Rows are points. Any point is a mix of the corners, with weights that add up to 1. It lies inside the corners' shape when no weight is negative. Is each point inside? If not, which corners have a negative weight?
In the rows, 100 means zero.

Corners:
(1): 98 47 68
(2): 73 94 154
(3): 132 136 124
(4): 48 94 125
Points:
94 57 83 -> inside
119 115 114 -> inside
72 107 139 -> outside (1)
120 96 112 -> outside (4)
74 98 136 -> inside
52 85 127 -> outside (3)
88 88 140 -> outside (4)
62 60 98 -> outside (3)
93 104 103 -> outside (2)

Corners:
(1): 121 153 90 92 56 100 99 154 85
(2): 113 15 120 114 140 111 103 75 66
(3): 105 101 93 101 71 119 108 63 135
(4): 89 89 114 152 119 115 66 77 73
(5): 119 151 104 90 129 78 76 68 74
(6): 87 150 117 87 81 54 118 99 100
(7): 120 89 123 78 53 60 68 62 74
(8): 83 80 125 72 112 104 75 108 84
(9): 81 28 5 74 134 68 122 121 138
(10): 123 99 97 115 117 70 84 86 145
Points:
94 123 110 102 96 77 98 91 93 -> inside
101 88 98 101 85 92 93 105 106 -> outside (5)
109 109 96 98 92 92 91 112 97 -> inside
110 87 92 99 136 77 94 88 58 -> outside (3, 8, 10)
103 67 92 95 91 87 99 100 105 -> outside (5)

Corners:
(1): 118 59 162 107 61 95 161 60 97 115 113 128 76 79 82 100 86 179 101 115
(2): 121 125 95 93 106 121 87 139 128 69 109 96 76 106 92 113 129 86 120 71
(3): 128 41 115 57 95 134 83 56 130 74 126 137 75 62 78 96 89 99 129 114
(4): 78 118 187 97 89 118 76 79 111 113 83 92 150 74 82 99 121 82 127 97
(5): 118 111 106 103 112 101 98 85 103 148 78 114 106 79 95 93 94 162 45 102
(6): 58 116 115 103 117 107 100 116 98 77 98 101 69 103 100 115 97 81 97 112
(7): 132 110 95 113 67 108 89 92 89 137 97 79 87 88 127 104 80 88 118 115
(8): 81 87 162 96 5 133 72 72 83 87 96 129 84 89 84 71 103 107 116 116
(9): 111 113 113 74 110 108 83 82 129 101 126 129 75 125 76 98 77 105 136 109
(10): 116 118 87 103 111 131 71 113 113 100 132 125 105 129 169 103 82 81 109 45
(11): 122 58 104 59 103 101 80 99 111 104 113 91 85 130 93 112 83 101 114 64
(12): 64 118 98 16 25 116 82 194 122 110 35 125 89 109 104 48 101 103 131 114
(13): 104 107 104 75 32 135 77 59 129 170 129 66 121 70 105 106 115 95 107 116
(14): 100 134 97 108 112 68 86 69 121 120 73 62 63 111 162 111 115 85 85 96
(15): 108 108 104 97 116 97 66 125 124 72 112 72 89 113 126 105 94 111 111 123
(16): 105 109 111 82 114 105 97 69 86 131 132 96 149 88 98 16 93 137 124 33
(17): 102 121 120 108 93 140 146 67 121 82 88 50 107 119 109 97 84 107 102 96
(18): 103 126 98 109 110 132 119 56 85 72 117 111 102 103 121 102 87 169 120 51
(19): 101 107 85 94 104 105 116 82 69 73 101 121 126 121 128 93 164 94 112 122
(20): 114 102 96 106 63 69 101 56 100 81 133 134 116 62 82 110 104 118 68 88
(21): 128 112 120 7 116 139 122 95 87 71 124 112 90 112 110 74 105 107 122 124
Points:
96 103 119 81 77 116 100 80 111 95 104 116 91 98 98 108 109 103 101 105 -> outside (7, 15, 16)
87 116 127 108 82 116 109 96 101 135 83 92 100 113 109 90 102 118 111 80 -> outside (3, 15, 20, 21)
107 94 124 89 81 109 109 79 101 111 112 108 102 92 99 82 96 129 110 90 -> inside
81 107 130 124 74 101 112 90 93 102 78 130 96 68 104 79 109 104 81 95 -> outside (9, 11, 13, 15, 18, 21)
111 95 131 47 67 127 81 108 124 111 95 85 91 120 117 73 109 70 153 118 -> outside (5, 6, 18, 20)
99 103 113 87 93 119 100 85 110 95 107 100 92 97 102 99 97 104 110 101 -> inside
95 88 149 57 80 100 88 84 122 122 93 92 94 86 75 82 86 117 95 130 -> outside (2, 7, 10, 18, 19)
108 109 107 90 95 112 96 88 104 107 103 109 101 101 108 95 102 114 103 98 -> inside

Corners:
(1): 149 97 87 109 105 68 117 75 112 89 94 91 105 78 161 117 102 73 80 91
(2): 113 94 109 113 92 89 62 111 91 101 86 107 110 64 71 96 99 104 66 126
(3): 95 86 99 127 155 88 122 122 123 81 134 109 90 53 106 73 94 118 88 89
(4): 102 88 77 120 102 94 110 138 60 94 81 91 104 101 140 95 118 92 145 133
(5): 121 83 104 132 126 81 116 129 19 191 83 45 82 74 79 106 117 84 97 91
(6): 114 101 93 121 89 57 88 116 133 71 134 78 86 91 104 107 35 71 103 123
(7): 110 54 114 80 105 92 108 135 82 195 102 115 85 107 69 66 84 107 59 93
(8): 79 96 115 111 84 69 66 103 113 81 81 105 88 101 84 93 91 104 93 81
(9): 114 50 109 105 76 113 79 112 81 117 92 98 88 86 105 109 74 85 63 94
(10): 112 87 104 78 137 84 86 127 37 84 119 127 124 98 74 89 86 85 83 101
(11): 76 89 88 129 123 106 112 118 140 89 193 95 88 115 98 86 104 113 182 134
(12): 92 116 106 109 90 118 104 105 141 68 103 97 72 108 88 98 100 79 81 89
(13): 138 98 116 112 95 107 17 108 126 91 80 105 103 106 164 73 111 95 69 77
(14): 106 90 108 124 76 94 116 127 125 74 113 89 146 101 101 108 91 91 79 90
(15): 82 102 112 84 176 101 98 84 109 105 101 65 110 128 129 91 98 21 84 104
(16): 81 101 50 128 80 86 76 109 112 95 106 113 87 73 89 113 83 80 63 105
(17): 88 116 71 71 80 102 99 120 94 67 109 95 151 31 142 36 107 105 70 82
(18): 83 110 118 82 123 121 58 115 137 110 92 67 97 97 90 108 89 115 79 76
(19): 97 110 118 114 110 117 101 85 88 115 91 111 104 97 79 76 71 117 68 104
(20): 125 53 93 107 122 106 113 100 100 104 98 95 98 110 80 57 109 121 77 75
(21): 105 93 54 121 76 92 119 115 95 65 93 112 124 52 76 86 71 71 137 77
Points:
98 90 90 111 107 88 98 114 98 103 109 91 101 86 93 96 84 90 91 104 -> outside (12, 13)
108 100 92 103 122 100 102 110 99 102 111 96 103 88 101 78 96 95 90 101 -> outside (8, 9, 14)
106 79 109 115 114 81 103 114 102 115 100 85 86 106 87 118 92 85 67 103 -> outside (11, 13, 17, 19, 21)
110 98 97 114 112 96 90 105 111 83 114 92 107 84 107 93 89 87 88 101 -> outside (4, 7, 8)
104 93 99 107 94 95 85 108 100 101 95 97 100 96 102 93 91 91 87 97 -> outside (3)
102 97 94 110 117 87 98 118 96 95 115 103 99 100 97 97 86 84 107 100 -> outside (2, 9, 17, 20)

Corners:
(1): 96 94 62 63 71 96 83 57 154 77 100 85 74 127 109 107 128 146 133 118
(2): 120 74 69 31 103 27 70 124 36 51 107 117 72 95 60 112 101 50 103 142
(3): 108 48 82 137 127 107 71 92 87 120 102 72 123 78 77 60 128 55 77 86
(4): 88 109 159 145 86 84 174 143 43 85 91 62 132 74 83 74 96 99 117 123
(5): 118 101 138 90 115 120 155 100 125 76 133 137 131 112 103 110 33 121 123 67
(6): 65 137 94 92 112 122 147 78 74 94 76 147 141 138 64 111 131 93 130 104
(7): 121 111 128 67 109 121 134 53 113 101 75 93 53 82 134 140 130 105 96 87
(8): 114 48 134 79 57 69 105 149 40 143 140 94 102 128 42 75 87 49 52 62
(9): 81 124 131 119 102 98 153 58 88 109 121 65 107 133 126 99 110 129 96 112
(10): 86 32 92 86 116 123 140 101 98 78 88 110 98 128 90 135 102 132 87 79
(11): 68 65 95 93 101 116 179 152 119 125 67 102 109 108 99 128 39 51 70 122
(12): 88 60 119 81 107 138 110 85 139 148 95 78 51 109 78 71 94 90 110 85
(13): 102 67 45 58 122 48 67 52 125 69 87 119 75 97 64 95 118 107 73 79
(14): 116 149 51 93 149 126 139 100 93 75 73 141 74 108 113 72 74 134 135 97
(15): 66 138 74 114 127 95 147 78 93 97 87 99 74 60 122 146 90 140 120 110
(16): 149 57 115 145 79 64 93 48 135 114 131 86 85 113 94 74 102 64 142 88
(17): 81 51 75 65 79 132 151 57 143 101 141 136 60 108 112 123 83 106 94 122
(18): 123 64 62 83 84 34 46 108 20 42 119 70 99 158 14 62 119 52 43 81
(19): 134 98 134 83 89 73 104 63 73 85 91 68 88 80 98 132 26 126 95 104
(20): 105 108 118 132 96 73 72 106 91 66 108 149 89 72 92 99 45 85 78 131
(21): 113 99 72 83 85 120 159 133 66 96 125 101 129 127 63 144 122 124 104 165
Points:
104 80 114 87 93 104 122 99 115 91 106 130 94 129 77 87 84 85 95 75 -> outside (2, 3, 9, 15, 19, 21)
98 94 87 96 103 98 123 94 92 88 103 109 101 110 89 100 105 101 105 104 -> outside (12, 19)
103 82 104 85 95 101 119 95 104 98 112 104 93 113 87 100 87 101 101 93 -> inside
109 101 110 104 106 86 116 99 74 95 102 94 108 103 81 96 85 85 94 99 -> outside (1, 10, 17)
105 89 94 87 101 93 115 83 87 90 102 92 94 112 82 101 109 104 103 97 -> outside (11, 20)
